Each row is a point. The last column is the point's height on a tilted bowl or saddle (a function of degree 2), plus a little noise. Along how many of its main directions does it bend up, bend down or stay straight?

Points (15 x 4)
[[ -4 -71 -57  47]
 [-25  22 -46 -37]
 [ -7 -63 -32  44]
 [ 21  24  26 -17]
 [ -3 -18  58 -32]
 [-36 -33 -64  32]
 [-16   0  19   3]
 [ 19  -8 -28  -7]
 [ 26  27  -5 -20]
 [ 29  -4 -77 -46]
 [ 55 -44 -17  -2]
 [-35  50 -52 -87]
 [ 52  20 -35 -23]
 [  4  -4  -6  -1]
 [-17   7 -40 -16]]
Directions: 1 up, 1 down, 1 straight

Points (25 x 5)
[[   0   -2  -27   -7  -12]
 [  11    8  -65   45  -42]
 [   5  -51   54  -26  -37]
 [ -26   10   42    6    0]
 [ -34  -24  -14   45  -53]
 [  15   12    8   55  -34]
 [  -1    8   -3  -18   -7]
 [ -14  -28    3   14  -28]
 [ -13  -23   10  -15  -19]
 [ -42  -28   82   29  -14]
 [  11   20   26   -1    1]
 [ -24   22   -1   14  -23]
 [  18    4  -34  -75   23]
 [ -16  -44   34  -13  -32]
 [  46   69  -27  -46   25]
 [ -46   25  -39    0  -41]
 [ -14   11  -46   98 -111]
 [  -8  -63   89   56  -50]
 [  -3  116    6   31    2]
 [   7    7    2   16  -17]
 [ -28  -13    9   10  -28]
 [ -46   39   14   39  -19]
 [ -62   14  -27    2  -39]
 [ -57   62    0   22   -6]
 [  22    8   -1   43  -25]]
Directions: 1 up, 1 down, 2 straight

Points (42 x 7)
[[-31  13  -6 -75  25 -44 -55]
 [ 18  46  14  14 -22 -70 -18]
 [ 17  56   3  36 -41  14  -3]
 [ 27   2  21   8 -14 -21  -9]
 [-15  -2  32  26  93  -3 -21]
 [-35  -4   7  11  54   3  -8]
 [ 23 -67  -4 -63  38 -12 -74]
 [ -9  12 -46 -13 -84   6   5]
 [ 31 -12  -5  40 -20  13  -5]
 [-49 -13 -58 -35   9  -5 -39]
 [-17 -48 -19 -31 -35  24  -8]
 [-41 -19  40 -14 -30  27   5]
 [-37  56  17  -3  43 -62 -28]
 [ -8   5 -31  53  23  36  -6]
 [ 52  41  84  13  60  -3 -75]
 [-24  -6 -33 -45  47  -3 -44]
 [ 10 -35 -57 -36  41 -89 -91]
 [-22 -22 -43  14 -22  -8  -1]
 [-12  23 -41  12 -16 -48   9]
 [  6  56 -27 -85  26  34 -71]
 [ 38  37  24 -76   0 -38 -72]
 [ -6  22 -27 -11  87  44 -36]
 [ 52  22  20  37  52  -5 -31]
 [ 17 103 -36 -31  -1  -9 -21]
 [ -7   0 -23 -17 -31  53 -15]
 [ 36 -43  -1 -31 -53   6 -11]
 [  2  -7  28  -1  -7   3   0]
 [-12 -96 -25  52  -1 -21 -46]
 [ -3  39 -17  20  20  63 -14]
 [-27  -8  48 -21  31  13 -10]
 [-29  -2 -12 -61 -65 -49  -6]
 [ 10 -15 -39  -2  31  78 -46]
 [  0 -23  45  10  33 -20 -20]
 [-22  43   4   8  14  41  -1]
 [ -9  55   9 -50  19   3 -29]
 [  6  -7 -39   9  13   5  -8]
 [-22 -46   9 -33  11   2 -17]
 [  6  57 -24  -1 -31  14  -1]
 [  2  47  13 -10 -62 -33  -2]
 [-33  -3 -45 -68  25  -9 -55]
 [ 33 -14  41 -29 -14  62 -30]
 [ -8  54 -28 -55 -55  49 -42]]
Directions: 0 up, 4 down, 2 straight

Points (75 x 9)
[[ -14   -3   10  -11  -11   -3  110  -17    8]
 [  71   49  -33  -14   50  -24   36   26   33]
 [  16   46   21  -50  -17  -15  -39  -31   48]
 [  16   67   -3  -61  -49   37   49  -34   15]
 [  19   22   34   14  -43    5    7   20  -13]
 [  13  -31   19  -19  -44   22  -34   17   -7]
 [ -11   50   15  -22  -71  -31   28   23  -15]
 [  10   34   -3    5   -7    3   -1   42   -7]
 [ -15   15  -18   32   12   40    4   -4   -5]
 [   4  -38   12   -8  -23    9   39    7  -11]
 [   3   44   -9   16  -15  -16   29  -27   14]
 [ -48  -26   21  -23   48   47   34  -15  -30]
 [  20    1   21   -8   26  -22  -51   51   15]
 [ -26   28   28  -41   43   47    4   16    6]
 [  58  -45  -27    3   48   20   41   30   57]
 [ -32  -15    7  -26   31   23   -3    6   -4]
 [   7  -18   35  -28   57    7   57  -12   -1]
 [ -34   13  -31   80  -31  -59   14   22  -11]
 [  36   30   38  -49   82   20   14   -2    6]
 [ -18  -48   -3  -29   -2   12    9  -13  -14]
 [  19   18   -3   35  -36    0   10  -48    3]
 [ -26 -106   82   41  -72   22   20  -57   27]
 [ -20  -29    2    2   -1  -17   26  -22   10]
 [  -9   12  -32   54  -35   24  -51    6  -14]
 [  28   73    0   54  -17   -5   -6  -37    1]
 [ -15   35  -42  -23    5   10   42  -16   15]
 [  17   25   30  -74   65   34  -68  -21   16]
 [  18   46   19  -37   -1  -27   -2  -14   33]
 [   0  -21   53  -42   12   -7   18    0  -13]
 [  36   -5  -20   24  -23  -36    8  -59   35]
 [ -15  -19  -37   37  -17    9   22  -50   15]
 [  50    9   85   -1   26   33  -56   25    7]
 [   3  -49   -1  -39   -5  -10  -21    2  -12]
 [  -4   26   29   -6   -9  -35   23   65  -15]
 [  23  -21   41   55    7   34   -6   61   29]
 [ -19   72   71  -33   48  -80   -1  -14  121]
 [ -32   20  -17  -77  -23   16   11  -68    4]
 [ -26    3  -34  -19  -36   48  -54  -62  -25]
 [  53  -17  -35  -21   57  -84   -6    9   59]
 [ -36   57    9  -69  -36  -17  -17  -49   62]
 [  15   10  -40  -18  -16   -6  -10   60   -1]
 [  -5  -25  -77  -27  -18   14  -16   27   32]
 [ -39    7   50   56  -51  -15  -24  -20   45]
 [  39   14    3  -31  -63  -73  -27   31  -45]
 [  52   50  -39   40  -50   -3  -47  -35  -18]
 [ -93   26   14  -75   10    0    0   18   17]
 [  31  -13   59  -39   65  -25   -9   40    8]
 [  32  -30   14   22  -14  -50  -18  -50   32]
 [  -7   18  -33    9   36   45   25  -15    1]
 [ -23  -17    0   77   82  -32  -49   18   46]
 [ -49   59  -33  -27    2  -33   36   38   -1]
 [  -4    3   -3   -3  -18   19   19  -11   -7]
 [  -3  -28   38  -53   30   22    0  -78  -59]
 [   9  -33  -10  -61   -3  -25   -4   36   -9]
 [   1  -37   11  -23    9   48   -4   -2  -14]
 [   7   -3   56   23    3   27   31   60    9]
 [-121  -13  -18   -8  -41  -25   -1  -56  -32]
 [  -1  -30  -57   44   51   -4    2   30   64]
 [  23   18    4   17   52  -33  -19   22   23]
 [ -93  -15   12  -44  -16   -1  -21   37    6]
 [   9  -14    7  -33   19  -23   -9    1    5]
 [   8   36    8   13   32   30    9   61    6]
 [  -1  -25    8   10  -57  -27  -43    2  -13]
 [  10    8    8   11  -51   20    3  -52  -13]
 [  44  -10  -26   38   33   12  -36   43   26]
 [  -1   21  -24   16   28   32   46  -28    6]
 [ -13   15   14  -31   -5    8  -37   -9    9]
 [  15  -51   22  -37    1  -11    3   19  -16]
 [ -14   34  -27  -17    7  -16  -51   23   16]
 [ -34   38   15   31   33   18  -16  -61  -10]
 [ -49   15   10   12  -32  -57  -56  -12   12]
 [ -40  -57   26   34  -97   18   64   14    9]
 [  15   35   -3    5  -16  -10  -13   35   -8]
 [  -9   24  -26  -64   21  -69  -83   40   31]
 [ -17   65  -53  -68   -5  -63  -40   28   43]]
Directions: 3 up, 3 down, 2 straight

Points (75 x 9)
[[ -48   24  -23  -12    7  -12   37   47   -4]
 [  17  -36   46   17  -17  -52    8  -48  -36]
 [   8    4   16    6   14   54   25  -21  -11]
 [ -43  -25    3  -52   18  -41    6    8    8]
 [  19   33   33  -59   27    0   -2  -23  -49]
 [   6   -2  -21  -13   48    9   12  -32  -18]
 [   1  -23    0   37   17   -2  -96  -27    6]
 [  52  -24  -35   24   89  -11   16    2  -21]
 [  -4   12  -72  -34   55  -33  -15   -9  -14]
 [  21    5   36  -94    1   -1    0  -16  -41]
 [ -47  -28  -29   44    1   53   24  -20   13]
 [  -6   -3   18   17   -6  -13    6  -22   -2]
 [ -14  -25    0    9   53    3  -21   -3   -2]
 [  61   17  -11  -20  -79   58   24  -31   -8]
 [  -6   49   -4  -12   38  -59   87   42  -26]
 [  -4    7    1   16   87  -33   31   18   -5]
 [  29  -91  -20  -70    4   25   10  -13    1]
 [  29   44   -4  -39    3   29   32   29  -31]
 [  18   47   28   16  -40  -32 -107    4   15]
 [   4  -26  -25  -14   55   36   39   15   -2]
 [ -17  -41   22  -13  -65   -6   37    9   28]
 [  18  -17  -22  -56   -5   34   26    9    5]
 [  40   60    6  -26   -3   11    3  -25  -50]
 [ -13  -38  -31  -48  -27   29   34  104   43]
 [  25  -24    6   30   -6   -2  -24   17   -9]
 [-113  -26   12   47  -16    2   -1   15    3]
 [  45   41    0   -1  -57  -61    7  -22  -54]
 [ -65  121   21   13   17   -3  -42   99  -66]
 [  73   48  -59   18   54  -42   19    2  -84]
 [ -28  -24  -97   55  -13   11   18   21  -23]
 [  30   -1  -26   24  -58   14  -21    4  -11]
 [ -30  -44   16  -51  -16   26   11   11   13]
 [  15   20    0  -21   25  -33  -55  -65  -36]
 [ 112   46  -11   -3  -31   -7   -3  -42 -121]
 [ -19  -68   64  -69   43  -17    3  -13  -53]
 [ -38    2   18   -3  -32  -53  -14  -68  -14]
 [  -4   15   73   15   83   41   25  -45  -44]
 [   8   -8    3   29  -21   45   -7  -40   -3]
 [ -24  -15  -65   -4  -45   -4  -24  -36  -30]
 [ -22   10  -59   22  -27   -3    4   70  -25]
 [  20   19  -80  -68  -55   25  -41    2  -43]
 [  22  -35   20  -21  -50   16    0   -1   10]
 [   4   16  -34   58  -41  -66   46  -73  -67]
 [ -52   -4  -38  -24   26   14  -40  -33  -23]
 [ -62   39  -28  -12   34  -17  -42  -49   -9]
 [  51  -43   16   10  -62   27  -31   51   17]
 [  16  -21   36  -24  -39   36   15    5   14]
 [ -21   51    9   31   20   61  -46   25   -6]
 [  19   -3   19   77   15   22   52  -20  -21]
 [  26  -21   33    1   20    1   70  -40  -25]
 [   6    4   11   29    2   -3   -9  -30   -8]
 [  92   -9    3   12   47   -1  -62   14  -71]
 [  -9  -53   -1   25   14   -8   63  -39    8]
 [ -47    1   73   18    0   50   -5   34    7]
 [ -60    5  -13  -16   62   28  -53   43  -35]
 [ -65  -12  -15   81  -40  -33    8   22  -16]
 [ -14   16   -6  -14   11   73   11    7   -9]
 [   5   12  -12   65   19  -21   -7   23  -17]
 [ -21   34   24  -20   62   23  -25    5  -33]
 [  48   49   33   42   17  -25   17  -39  -54]
 [  29   42   17   48    9   17   -7  -12  -24]
 [  23   -5   39  -12   -6    3  -11  -27  -23]
 [   4   43   52   -7   16   39   11   -4  -21]
 [  18   20   31    8   18  -53  -29  -74  -28]
 [ -39   -9   -9   -4   43   -3  -19   28   -3]
 [  12  -50   23  -66   -1  -14  -26  -23  -33]
 [  50  -39  -54   13  -14   -4  -15   -7  -26]
 [ -62   25   32  -20  -32  -25  -60  -22   10]
 [   3    8    6  -17   20   -6  -12   17  -14]
 [ -56  -43    2    1   15  -53  -51  -10    5]
 [   8   14  -18   25   29  -22   70   23  -17]
 [   4    6  -21   -7   26   12  -10    1  -15]
 [  84   19   71  -43   32  -10    8   45 -108]
 [  43  -45   32  -12   50  -42   27  -11  -35]
 [  -9   -9  -32   -8   -2  -59   32  -51   -9]]
Directions: 2 up, 4 down, 2 straight

Points (72 x 9)
[[  13  -25   50   65    1  -26  -17   -9   12]
 [  12   17   15   37  -53   57   35  -85   11]
 [  -9   -6   -8  -42  -50  -36   80   57   64]
 [ -20    5   -8  -39  -27  -55  -14    1   29]
 [  55  -46   -4    8   51  -57  -71   -8   38]
 [  22  -21   28  -11   15  -95  -25  -50   -8]
 [ -45  -35   41   53    4  -41  -23   -6   33]
 [  -1  -73  -90   36   72    4  -14  -11  103]
 [ -39   36   -1   20   61    4    6   37   20]
 [   6  -18   54  -15  -15   25   77   25   39]
 [ -26  -39    7   -9   12   22  -34   -9   16]
 [ -11   53   32   -5  -25    6   63  -24   32]
 [ -32  -49  -16   75  -36  -19   35  -18   30]
 [  36  -22  -42   11   15    8  -15   32   39]
 [ -27   26   24  -74   49  -41   -8   -3   31]
 [   5   -9   10  -50    1   -7    7   50   28]
 [ -43   28   20  -10  -44  -22   37    2   21]
 [ -63    8  -15   16  -17   18  -26    2  -18]
 [   7  -18   56  -68  -10   29  -10  -40   43]
 [   8  -67  -32  -19  -52   32   38  -51   24]
 [  66  -56   27  -47   34  -10   50   48   47]
 [  50    4  -13   54   -6  -16  -49   38   29]
 [ -35   54   15    9  -47  -52   13  -33   34]
 [  81  -58  -86  -41   90  -27  -30  -89   86]
 [ -24   82  -46   -5    8  -14   68   35   72]
 [  -7   14  -43   -4   44  -17   41   35   52]
 [  39  -13   81  -15    8   46   -3  -18   34]
 [  13   -8   27  -45  -50  -72  -15  -10    7]
 [  58   -4  -80  -16  -24   -1   28  -40   50]
 [  -8    3   31   32   34   25   63   14   28]
 [ -37    0    0  -22  -22   28    0    1   -8]
 [ -26  -20   38    4   56    0  -17   17   29]
 [  -1   -1  -28   -4   34  -28  -20   76   58]
 [   1   -1  -10  -36  -35  -43  -19  -21   26]
 [  -8   31   14   -1  -56   15  -22   38   -9]
 [  40   26  -16  -18   50   39    9   -5   21]
 [  40   27   33   26   15   26   24   65   40]
 [ -33   23    2  -36   18   25   30  -29    9]
 [   7  -78   -3   11  -63   26   -4   33    1]
 [  24   49   -1  -82   40   22   38   13   46]
 [   3  -11   -8  -20   40   -9   54  -15   28]
 [   0   20    8  -20   14   35  -51    4    8]
 [ -26  -38  -13  -59  -78   11   41  -27   48]
 [  71   -9  -21  -55   33  -35   34   19   31]
 [  25   35   57  -13  -27  -73  -11  -22  -10]
 [  79   16   11  -12  -51  -38   31  -22   -3]
 [   0   -3   43   56  -22  -10   22  -10    9]
 [ -48    6  -15  -63   22  -27   18   15   42]
 [   5  -60   19   72  -12  -10    6   31   25]
 [   0  -37   43  -13   -6   -4  -13   38   17]
 [  -1   -6   24  -17   -5   31   19   31    8]
 [  30   49   96    6    6   22   19  -33   33]
 [  28  -19  -22   10  -47  -17  -15  -41   11]
 [ -12  -24   24  -45  -19   64  -43   25   10]
 [ -22   81   19   24   14  -24   10  -12   20]
 [ -24   15  -32   66  -55  -19   -1   58   23]
 [  -7  -20   -7   11   44  -20   44    2   35]
 [  18   33   -2   15   37  -39  -32   37   28]
 [   4  -15   55   -5  -31   23   38    2   14]
 [  60  -40  -43  -62  -27    1    9  -26   49]
 [ -43  -10   -5   32  -12   25   25  -16   -6]
 [  41  -36  -92    3   61   -5  -18  -47   77]
 [  20 -121   16  -18   -6   18  -25    7   55]
 [ -11  -14    7    6    3   11    2   -9    3]
 [  -6   -7   24   39  -67    6  -20    2  -13]
 [ -38    0   14   -7    2   24  -18   22  -10]
 [ -13    2  -45  -45   11    5    3   39   39]
 [ -43  -35  -19    5  -30  -44    1  -24   37]
 [  -9  -29   -9   -2   40   34  -12   27   22]
 [  34  -32  -31   12   21  -11   -5   23   32]
 [ -16   99  -42   29   26    6  -14   19   29]
 [  -9   50  -48   -3   30   39   -3   59   22]]
Directions: 5 up, 1 down, 2 straight
